Rows are points. A path goes straight from each point to the next, and from the last back to the first. The post is the endless flat space through its rows: a point in 2 columns, a line in 3, a plane in 4, and so on, so that a path can go around it. Count how often the path circles the post. Going back the other way cancels.

Post, one row:
[[ -2 -13]]
Path:
[[-50 -41]
 [ -4 -82]
 [ 33 -27]
 [ 33  24]
 [ -5  36]
 [ 17  19]
 [ 42  -8]
 [ 16 -34]
 [-15 -69]
 [-53 -14]
 [-27  20]
 [ 17  27]
 [ 51   4]
 [ 16 -55]
 [-24 -52]
 [-23 -18]
 [-26   6]
 [ 13  48]
 [ 51  25]
 [ -3  27]
 [-19  -6]
 [-36 -38]
 [  3 -75]
 [ 45 -44]
 [ 42   7]
 [ -8   5]
 [-51  -3]
 [-60 -56]
 [ 20 -74]
 [ 65 -23]
 [ 18  10]
 [-21  48]
 [-22  -1]]
Times around: 1

Post (5 x 6):
[[-29  52 -11 -43  10   7]
 [ 53  -7  -7  -1  -3  69]
 [  8 -19 -43  25  58  -3]
 [ 27 -49  14  29   8 -10]
 [-73  61  10 -21 -23  35]]
Path, 19 rows:
[[ 63 -18 -11 -69  27  47]
 [-11 -34  25  48  32 -40]
 [ 21  51  10 -21 -46  50]
 [ 28   3 -25   7 -19 -27]
 [-72  65  11  -4  30 -30]
 [-11   0 -19   5  75   8]
 [-14  16  54  30   8  32]
 [-81  31 -11  -6   4  70]
 [ 20 -55 -40   6 -11  25]
 [-19   2  -2  -7 -39  -5]
 [  8  67 -37   6  43  13]
 [ -9  67  -6   8 -47  78]
 [ 56  52  64 -39 -26  30]
 [ -5 -18  14 -34  23  -4]
 [ 12 -32 -19 -20 -17  18]
 [-20  57 -16   1 -48  81]
 [ -1  22  -5  39  35  -1]
 [ 32   3   6 -17  23  13]
 [ 26 -36 -77 -19  81  25]]
Times around: 2

Post:
[[ -2  29  -1  42  16  15  13  36 -18  -1   2]
 [ 30  28 -16 -15  27 -15 -48  26 -13   2  25]
 [ 38 -20   3  55  30   0  12 -23  19   0 -24]
 [ 17 -15 -16  12   3  -1  36 -19 -22 -16   5]
 [  9 -51 -43  -4 -10  -4 -51  -4  25  -3  -9]
 [-14  34  14  20  -8  35   8 -15  46   5   8]
 [ 29  16 -39  19  15  19  40  10 -15  27  16]
 [-12 -22  31   8  42 -30 -34  56 -17  38  39]
 [ 13  22  11  63 -26 -12  23  -1  31  33  -4]
 [ -6 -10 -24 -41  61 -45  -1  62 -22  15  13]]
Path, 26 rows:
[[ 17   9  -2  16 -16 -17  23  13 -19  13   3]
 [ 23  35  16  -8 -30  25  -8  -8  27 -38  11]
 [ 32  10 -19 -21  16 -33 -48  23  37 -12  44]
 [ 20  22  -7  71 -11  22   4   4 -18  16  29]
 [ -3  10 -16   0  64 -13  42   5  24  39  20]
 [ 12  17 -61  39  28 -21 -10  48 -10 -14   8]
 [ 25  16 -29   5  14 -11  -4  28  24  21  10]
 [-13  11   9 -26   7  -8  -2  43  22  47  36]
 [ 33  14  21  22  15 -52  31  24 -21  31 -18]
 [ 27 -44 -31   3  58   5 -20 -11  -5  23   0]
 [ 16 -32 -79  46   7 -18 -19  10  54  47 -33]
 [ 30  -9 -36  51  44 -10  59  22   2  46  15]
 [-11  59  24  34   3  19  23  28  33   0   9]
 [ 29 -19  48  42 -42  29  -1 -15 -14  -8  19]
 [ 80  -3   0  31 -22  32 -23 -42 -34 -41 -11]
 [ 18  17  46   7  -7   9 -20  23   4 -32   7]
 [ 24  47  12 -35  39   8 -12   9  23 -34  47]
 [  8   7 -35  81  22  -5  29  26 -21  29  28]
 [-57   1 -23 -25 -31   3  62  -6   6  18  27]
 [-21   1 -41  16 -29  23 -78  16   1 -13 -52]
 [ 73  53   6  21  27   7  -4  42 -48  34   4]
 [-19  19   6 -29 -23  -8  23  21  29 -33  -8]
 [ 26 -22 -55  -1  46  10  17  15   6 -15  13]
 [-22   1 -44  34  -2  14   8 -26  -1 -59 -14]
 [ -7   6 -25  50 -18  44   0  -8   5  34  16]
 [-30 -13 -64  23  24 -15   8  95  33  65 -49]]
Times around: 1

Post:
[[ -6   3 -56 -18   5  13 -13 -10  -5  29  -3   7  49 -22]
 [-26 -24 -40 -57 -19 -41 -13  14   8  -2 -20  16  12  17]
 [-31   2  43 -21 -23   9   3 -47  -3  -4   6  10  -9  46]
 [ 10  -9 -25  10  23   8  12 -76 -15  35   9 -11 -45  37]
 [ 19  48  46  57 -36   5 -16 -17  12  -9  -2 -38 -12  41]
 [-36  -7  -5  39 -19   2 -20   3 -52  20 -43  25 -48 -18]
 [-22   3  39   6  15 -13  18 -20   3 -48  16 -16  -3 -13]
 [ 26 -16 -17  -5  51  20  -1  -4 -28  11 -21 -28  27  14]
 [ 20  -1  42 -23  13  -8 -40  -8 -47  -2   7  16 -35  -3]
 [-79 -47  46 -24   6 -25   7 -47 -17   7   1 -10 -36 -44]
 [  8  37 -15   3  -8 -37  32 -25   6  39 -37  -6 -15   9]
 [  1 -21  44  21 -14   0 -13 -39 -19  -4  31 -17  29 -33]
 [ 11  12 -53 -21  75 -30 -13   8   2  16 -32  29  11  59]]
Path, 29 rows:
[[  6 -18   4 -40 -29 -24  17 -52  -1  20 -12  -5   6  23]
 [ 49  13   1   7  17 -26 -19 -12 -34 -31  12 -23 -28  11]
 [ 20 -19 -63  15 -30 -41 -10 -50 -23  60   7 -63 -65  62]
 [ 37  41   5 -15   2   3  61 -31  41 -40  25 -18   7  86]
 [ 39   5  61 -27  -5  59 -42 -24 -39  17  14 -19 -12  17]
 [-13 -95 -13   7  25 -39 -23 -60 -11  43  -5   6  26 -34]
 [ -7  55  61   3   8  16 -33 -25 -49 -37  13  18 -11  28]
 [-29  53  36 -24  -6 -15  42   4  -3 -63  -7  -3 -20  18]
 [-14 -27  26 -77  15   2  10  -3 -29  35  10  29   9 -21]
 [ 11   1 -89 -32  22  23   5 -13  25   9   5  24  45   6]
 [ 36  19  31  37   0 -13 -37  -5 -15  12 -37 -18   5 -28]
 [-40  20  23 -16   9 -22 -16 -25 -89  31 -53  48 -67 -18]
 [ 26 -15 -50 -20  14 -28   4  -5 -33   7  10 -43  20 -25]
 [-30 -30 -54   8   2 -56  11  -2  12  16 -18  -2 -13  -9]
 [  9  12  52  24  -9  -4   8 -39   5   2   2   4 -51  12]
 [ 68  59  17   9   6  22 -32  -9   5 -37  -8 -13 -50  53]
 [-14 -55  -9 -24  19 -31  -9 -29  17   3 -32 -23 -30  60]
 [-29 -31  18  11   1  10 -35  18 -21   7 -31  61 -30  55]
 [ 34  28 -12  -5   0 -21  16 -27   5  14  17 -40 -10   0]
 [-10  22 -52  31 -21  -3 -20  -6   9  -9   6 -17   2  31]
 [  4  57  28 -14  20 -64  -3   5  -8   2 -27  25  43 -18]
 [-51 -37   7 -17   6 -38 -13   4 -17 -17  26  -3  33 -48]
 [ 45  -9  -3 -52  31 -14  -6   6 -50  29 -10  49  29   0]
 [ 33 -35  17  38 -14  45   8 -79  -9  48   3 -26  -2  13]
 [-39 -40 -16 -11  62  26 -14 -34 -22  -1 -40  -1  -8  18]
 [ -5 -18 -46 -10 -61 -29   6 -39 -36   5 -31 -16 -39   6]
 [ -1  39  50   3 -47 -11 -28 -38   2  24  25 -16  40  66]
 [ 13   6  49   9 -24  -6   7  -7 -41  17 -12  -9 -35   3]
 [ -4  -7 -52   8  53  41 -27 -37   6  39   3  30  -1 -22]]
Times around: 4
